Each wall is flat, endless, passes through zero and stands at right angles to its row. A trip goes straight from one point to another. Which walls does it cross, in order?

Walls:
(1): [0.1 4.6]
(2): [-1.7  1.3]
(3): [4.8 1.9]
(4): [-1.1  2.3]
(5): [ 2.5 -0.7]
(6): [ 3.8 -0.3]
Trips:
[ 6.5 -3.4] to [-2.9 -2.4] => 3, 6, 5, 2
[-0.7  0.5] to [2.9 2.2] => 3, 6, 5, 2
[ 7.0 -1.4] to [-2.5 -3.0] => 3, 6, 5, 2
[-3.9  1.0] to [ 5.5 -7.6] => 1, 4, 2, 5, 6, 3
[3.3 1.2] to [-1.5  4.7] => 4, 2, 5, 6
[-1.7  1.2] to [-0.1  3.1] => 3

Walls:
(1): [ 2.1 -1.8  7.0 -1.5 -0.7 -2.9  0.1  8.1 -0.6]
(2): [ 0.5 -1.2 -0.1 -0.8  1.7  5.2  3.9 -0.4  2.8]
(3): [ 2.7 -0.7  0.0  0.5  4.6 -1.6  1.1 -7.0 -1.8]
(4): [ 1.3  0.0 -4.5  2.4 -2.8 -1.1 -2.7 -0.7 -0.9]
(5): [-0.3 -5.1 -2.9  1.3 -2.2  1.8  0.6  0.7 -0.7]
(6): [ 2.8 -1.1  6.7 -1.2 -1.8  3.0  1.8 -8.1  3.5]
Trips:
[ 0.7  0.2 -3.1  0.8  6.3 -3.2 -3.4 -0.9  2.5] to [ 4.7  2.4 -4.4 -3.5  2.8 -2.7  0.3  2.5 -0.7] => 1
[-4.8  1.2 -3.1  2.9  0.9 -4.0 -1.2  0.3  2.5] to [ 5.6 -1.5  5.6  3.7  3.2  2.9 -2.2  5.7  3.1] => 1, 4, 2, 6
[-1.6  0.0 -4.9  1.0  3.8 -0.5 -4.0 -0.9  2.2] to [ 4.6  0.8 -4.7 -2.8  3.3 -4.2 -1.5 -2.1 -3.7] => 5
[-2.4  2.1 -1.7 -2.5  5.1 -6.4  0.5  5.5 -1.4] to [ 4.4  2.5 -1.4  2.4 -4.8  4.9 -8.2  3.2  0.9] => 4, 5
[ 1.1 -3.2  4.5 -4.8  3.9  3.7  7.2  8.1 -2.0] to [ 1.0  3.8  4.4 -2.4  1.8 -2.5  2.5  6.3  1.0] => 5, 2

Walls:
(1): [ 6.0  4.1 -0.7  0.0 -2.1 -1.4  8.3 -0.5 -5.2 -2.7  4.6  3.5  3.6 -1.8
  0.1 -0.8 -0.4  5.2]
(2): [ 2.0  2.4  1.2 -4.2  5.9  0.5  2.3 -3.2  1.2  2.4  2.0  0.6 -0.6 -3.6
  1.2  1.7 -0.4  4.3]
(3): [ 3.6  0.5  5.0  0.5  1.4 -0.2  0.7  0.1  2.4 -0.3  1.3  2.6  2.6 -1.0
 -0.5 -3.0  1.1  4.6]
(4): [ 7.0 -0.6 -1.0 -0.7 -3.6 -3.5  1.0 -2.4  1.4  4.4 -3.9  0.7  0.0 -5.4
  0.4 -0.2  0.9 -1.0]
(5): [ 1.0 -3.6  0.3  0.7  0.0 -3.2 -0.9  1.9 -5.2 -5.3  3.2 -6.0  1.6  1.6
 -2.0  5.1 -3.6 -1.9]
Trips:
[ 3.3  2.1 -5.4  3.6  0.5  0.5 -0.3  0.0 -2.1 -2.1 -4.7  2.0 -2.3 -4.6
  3.2  6.9  4.5 -0.2] to [-0.2 -3.6 -1.5  0.3  0.1 -2.4  8.2  0.6  4.5  1.7 -2.7  4.7  3.0 -0.3
 -1.2 -2.6  0.2 -2.4] => 2, 3
[ 0.3 -4.1 -0.4  1.3  3.6  3.1 -1.9  0.6  1.5  0.3 -2.4 -5.5  2.1 -2.5
 -0.8  0.6 -1.2  3.4] to [-5.9 -1.8  0.5 -1.4 -3.3 -1.4  0.1  2.6  3.5 -2.3  0.5  2.2  7.0 -1.9
 -3.9  1.3  1.7 -2.0] => 2
[ 6.9  2.4  0.6 -0.5 -3.5  0.4  4.7 -1.1 -0.7  2.1  3.9 -2.9  2.0  2.6
  0.5 -1.3  2.9 -2.5] to [ 2.7  1.7  1.6  3.6  4.2 -3.0  0.9  3.7  0.2  1.1  6.8  0.5 -2.4  1.0
  5.0 -2.2 -4.1  1.1] => 4
[ 0.0  1.2  2.7  1.7  3.4 -3.2 -1.1  4.4  4.6  4.9  2.9 10.4 -2.1  2.6
  8.3  1.5 -2.8 -0.1] to [ 6.2  2.1  1.1 -3.4  1.3  5.0  2.5 -1.4 -1.0  0.8 -0.6  5.9  3.1  4.3
  3.1 -1.6  0.3  5.2] => 1, 4
[ 0.7 -2.1 -0.9 -1.7 -2.5  1.4  9.4 -1.9  1.6 -1.6  1.4  4.4 -1.4 -3.8
 -1.8 -1.8 -2.2  2.8] to [ 2.9 -4.4  4.7  5.6 -2.6  0.5  3.8 -0.3 -0.9 -1.0 -0.5  1.1  1.4  1.7
 -6.7 -0.5  2.2  3.3] => 2, 5
[ 4.6 -0.7 -3.0  4.7  0.5 -2.1 -5.2 -0.6  2.4  4.9  1.4 -1.2  5.1 -0.8
 -1.9  2.3  1.5 -3.5] to [-5.1  4.9 -1.6 -4.6  2.2 -1.8  3.6 -0.8 -1.0 -0.5  0.3  5.5 -3.5 -6.0
 -7.2  0.2  3.9 -2.1] => 5, 2, 1
[-5.0  0.7  2.7  5.5 -0.9  2.2 -4.5 -3.4  2.3 -1.5  7.0  0.7 -6.6 -0.2
 -4.8 -3.8 -3.5 -0.2] to [ 6.5  1.7 -2.6 -3.3  2.3  1.5 -3.2 -2.4  1.3  2.7 -1.0  6.6 -4.4 -1.6
 -4.2  0.2  4.2  0.2] => 2, 4, 1
[-1.4  1.2  2.4 -1.2  2.7 -4.6  5.7  6.9  1.7 -5.4  2.7  3.2  2.0 -2.0
 -1.1  1.7  3.2 -2.4] to [-2.3  4.8  2.2  3.3 -2.6  4.8  0.9  0.7  0.4 -2.3 -3.4  6.7  3.5  0.5
  9.3  2.9  4.9  5.7] => 5
[ 1.1 -0.1 -5.2  2.0  2.2 -0.1 -2.8  7.1  2.8 -5.0  0.0  2.9 -3.2  1.7
  0.6  1.0 -0.6  0.1] to [ 0.5 -0.8  1.5 -3.2  1.3  3.3 11.3 -1.4  4.7  0.8 -2.7  0.7  3.0  1.5
  0.7 -1.2 -4.0 -1.7] => 5, 1, 3, 2, 4

Walls:
(1): [-5.0 -3.7  2.1  2.4  1.9  2.4 -1.5 -8.7 -2.0  3.0  0.3  0.9  5.9  5.1
  1.8 -1.9  2.6  0.2  2.4 -2.2 -1.4 -6.8 -4.2  3.4  1.2  2.5 -1.5  0.6
  0.4 -1.8 -4.5 -2.5 -2.7 -1.7  1.8 -5.7  0.3 -1.4  3.7 -0.9 -5.8 -7.5
 -6.6  4.1 -1.8  2.1 -2.6 -2.2]
(2): [-3.6 -1.0  2.6 -2.3  6.0 -0.2  1.7  5.7  5.8  1.1 -1.5 -4.2 -0.1  0.3
  0.5  1.1  0.0 -2.5  5.6 -1.1  0.7  5.2 -5.4 -3.9  1.3  5.7  0.6  3.2
 -0.3 -1.6 -0.7  0.5  4.3 10.0 -1.1  7.0  1.6 -2.3 -2.5 -1.4 -3.6  1.9
 -3.6 -4.8  1.4 -1.5  4.5 -4.1]
(3): [-2.4  0.5  0.2 -3.8  1.1  1.9  0.2  4.5 -1.4 -2.8 -1.7  5.8  6.1  4.0
  2.1 -2.4 -3.4  3.0 -2.3 -3.6  1.2 -3.3 -0.2 -4.5  1.8  4.1  0.0  0.2
  3.1  2.4 -5.9  1.2 -0.9  5.1 -0.8 -3.4 -2.4  2.5 -5.9  2.2 -3.0 -3.3
 -2.5  0.4  2.9  1.5  2.8  0.6]
(4): [  0.5   0.3  -3.2  -7.1  -2.6   0.7  -0.4   2.0   0.0   2.0   0.1  -2.4
   0.2   6.0   4.6   3.1   1.6   0.9 -10.4   3.9  -2.0  -1.1   4.8   1.9
   2.4   1.0   0.1  -4.7  -0.5   2.9  -0.3   0.1  -0.1   1.4  -0.8   3.0
   1.9   1.0   3.3   3.1  -0.6  -1.4  -3.2   0.8   3.1  -2.5   1.4  -1.5]
(5): [ -0.8  -0.5  -6.5  -2.7  -0.3   1.7   0.6   3.6   2.2  -5.0   4.1   1.6
   1.3   3.4   0.5  -2.4   3.3   1.3  -2.5   0.1  -0.4  -2.9   3.4  -3.4
  -4.8   0.1   1.6  -1.8  -0.7   4.9   3.6   8.6  -0.8   2.4  -2.8 -12.3
  -2.7   2.4   0.6  -1.9   4.6  -3.1  -0.2   5.5   6.7  -1.6   4.7   0.8]
(6): [ 1.4 -9.7 -1.3 -0.4 -2.0  0.8 -1.1 -2.6 -1.9 -6.0  1.7 -5.5  0.9  1.8
 -0.8 -0.6  2.1 -1.3 -2.9 -0.4 -0.1  1.6 -0.8 -2.9 -2.4  2.0 -4.4 -0.1
  1.3 -3.0  1.0  5.0  1.7 -3.9  1.8 -0.9 -3.6  8.3  0.1  2.7 -2.8 -1.8
 -4.9  3.8 -3.5  2.2 -0.8  2.1]
Trips:
[-1.5 -2.0 -0.4 -1.8  5.5  3.9 -0.1  2.1 -6.0 -6.5 -0.6  2.7  3.0 -4.0
  2.4  4.3 -0.6  2.9 -3.0  2.0  4.4 -0.6 -4.1 -1.2 -4.2 -0.5  1.8 -0.5
 -0.4 -1.1  3.3 -1.4  1.6  5.6 -1.0  3.5  5.2  4.5  1.7  3.0 -2.3 -1.1
 -3.1  3.7  0.3 -1.3  2.3 -0.5] to [ 3.2 -3.8  0.9 -6.4  7.6 -1.9  0.3  2.2 -4.5 -1.8  2.9 -0.5  0.0 -2.1
  3.5 -0.5 -0.7  4.6  3.9  0.9  1.4  1.4  0.5 -8.0 -2.2  5.8  2.2 -2.3
  2.4 -2.5 -1.9 -4.0 -2.8  0.4  2.1 -0.7 -0.3 -5.5 -0.4 -4.0  0.8 -2.5
  2.1 -3.8  3.2  1.3  3.0 -5.2] => 6, 4
[ 1.7 -4.4 -4.5  0.9  1.1  4.6 -3.5  0.5 -4.6  1.1  7.3  2.2 -3.4  5.2
  0.7  5.7 -0.7  3.3 -0.4  6.0  0.7 -3.4  0.0  1.2 -4.1  3.4 -6.5  5.4
 -0.7  4.4 -0.1  2.8  5.3  8.4  4.8  2.6  1.8  2.5 -4.3 -0.8  3.7  5.1
  5.0 -1.7  1.7  1.9  3.4 -5.7] to [ 2.3  0.8  0.2  2.0 -0.4  3.5 -0.4 -1.1  1.0  2.9 -1.7  1.2 -2.5  3.2
  0.2  2.5  7.0  3.8 -1.9  1.7  3.2 -1.8 -4.1  5.9  4.1 -4.7  7.7 -2.2
  2.4 -2.0 -3.9  1.0  3.3  3.5  3.5  3.1  1.4  2.0  1.0 -1.6 -1.2 -0.5
 -6.0 -4.7  1.2  0.9 -1.3 -1.8] => 6, 5, 1, 3
[-1.6  4.2  5.0  4.1 -6.5 -5.1  1.0 -1.7 -3.1 -0.5 -1.4 -3.6 -4.8  1.1
  2.5  0.8  1.4 -3.1  1.3  0.0 -1.7  4.6  3.3 -2.6 -2.4  2.4 -2.9 -5.0
 -0.5 -2.0 -4.0 -0.3 -5.0 -8.3 -3.5  2.2  1.4  2.9 -1.8  2.1  0.8  0.5
 -5.7 -2.2  1.2 -1.1 -7.3  4.1] to [ -0.5   3.0  -3.5   9.4  -2.9  -1.8   0.0   2.6  -2.0   0.0   2.5  -1.9
   0.5   2.1  -1.1   2.4  -1.9  -0.5   0.9 -10.0   2.4  -2.7  -2.2  -0.7
  -7.0   4.6  -1.0  -3.2  -2.5  -2.0  -0.2   2.0   1.7  -3.4  -3.7   0.9
   3.2  -2.5   2.1   1.4  -2.7   1.8   2.3   6.6   4.2  -8.6   0.9  -0.2] => 4, 1, 5, 6
[ -0.9  -3.8  -1.6  -1.1  -0.5  -4.1  -4.1  -2.1   5.0  -4.3  -3.7   3.5
  -0.1  -0.2   3.9  -1.1  -1.7   0.8   0.6   0.1  -2.9  -2.0  -1.4   3.3
  -6.2  -1.4   0.8   1.3  -4.2   1.9   4.1 -12.8   1.0  -1.6  11.8  -0.1
  -2.4  -2.0  -1.4  -0.1   4.3  -0.9   7.3  -0.6  -2.8   1.8  -1.0  -0.3] to [-0.3  2.0  7.1  5.2 -4.7  1.5 -2.0  6.5 -0.7 -7.4  5.2 -5.1  0.4  2.4
 -4.0  0.0  1.7 -3.4  0.2 -3.1  0.8  1.0  4.3 -2.1  0.3 -0.6 -0.2 -6.8
 -4.1 -3.9  5.7 -3.3 -2.7 -2.6  0.2  0.6 -2.1  2.9 -2.9 -2.1  3.1 -3.6
 -1.7  1.5  3.6 -2.5  0.1 -2.5] => 1, 6, 5
[-1.1 -3.8 -5.1  1.7  0.0  2.4  1.9  6.5  5.7 -0.7 -0.7  1.2 -2.4  6.1
  1.4 -0.2 -0.7  1.3  2.8 -3.7  2.1  3.6 -5.1 -1.2  0.7 -8.0 -3.5  1.7
  0.7 -4.1  3.5  2.5 -1.5 -0.5 -1.2  4.2  2.1  3.2  3.8  2.0  2.0 -0.9
 -4.1 -0.5 -2.5 -3.2  0.3  2.7] to [  4.0  -0.1   1.8   4.4  -3.1  -4.1  -2.1  -3.5  -3.1  -1.7  -1.8  -0.6
  -4.9   5.9   6.0  -1.9  -3.6   3.2   4.1   0.8  -2.1  -7.0 -13.6  -0.2
  -1.8  -3.1  -0.1   0.3  -2.9  -0.2  -5.0  -5.4  -2.7  -0.6   1.1   2.8
  -8.1  -2.2  -0.9  -1.2   2.5  -0.1  -2.4  -2.9   1.2   6.3  -5.9  -0.5] => 5, 1, 2, 6
[-2.2 -2.2 -3.3 -1.2 -4.2  3.3 -1.1  0.8  3.3  1.5 -3.6 -1.0  6.7  0.7
 -1.1  1.7  0.7  1.6 -1.8  5.4  2.8 -4.4  5.2 -2.0  4.6 -0.2 -0.5  3.6
 -1.9 -3.6 -1.1 -0.2  3.3 -0.7  0.8 -5.7  1.7  3.5 -4.4 -2.0  0.0 -4.9
 -9.8  3.0  0.7 -0.9 -5.0  0.9] to [-0.2 -1.7  4.4 -1.4 -0.9 -0.7 -0.1  5.5  2.0 -0.1 -0.9  2.8 -1.6 -2.7
  0.5 -0.5 -5.6 -0.7  0.7  0.5 -0.6  0.1  1.5  0.8  1.0  2.1  5.4 -0.8
 -0.7  3.0  0.7  3.5 -1.5 -6.8 -3.7  1.8  4.9  3.5 -4.0 -3.5  1.0  3.6
 -5.1 -0.9  6.3 -0.8  1.7 -5.1] => 2, 1, 6
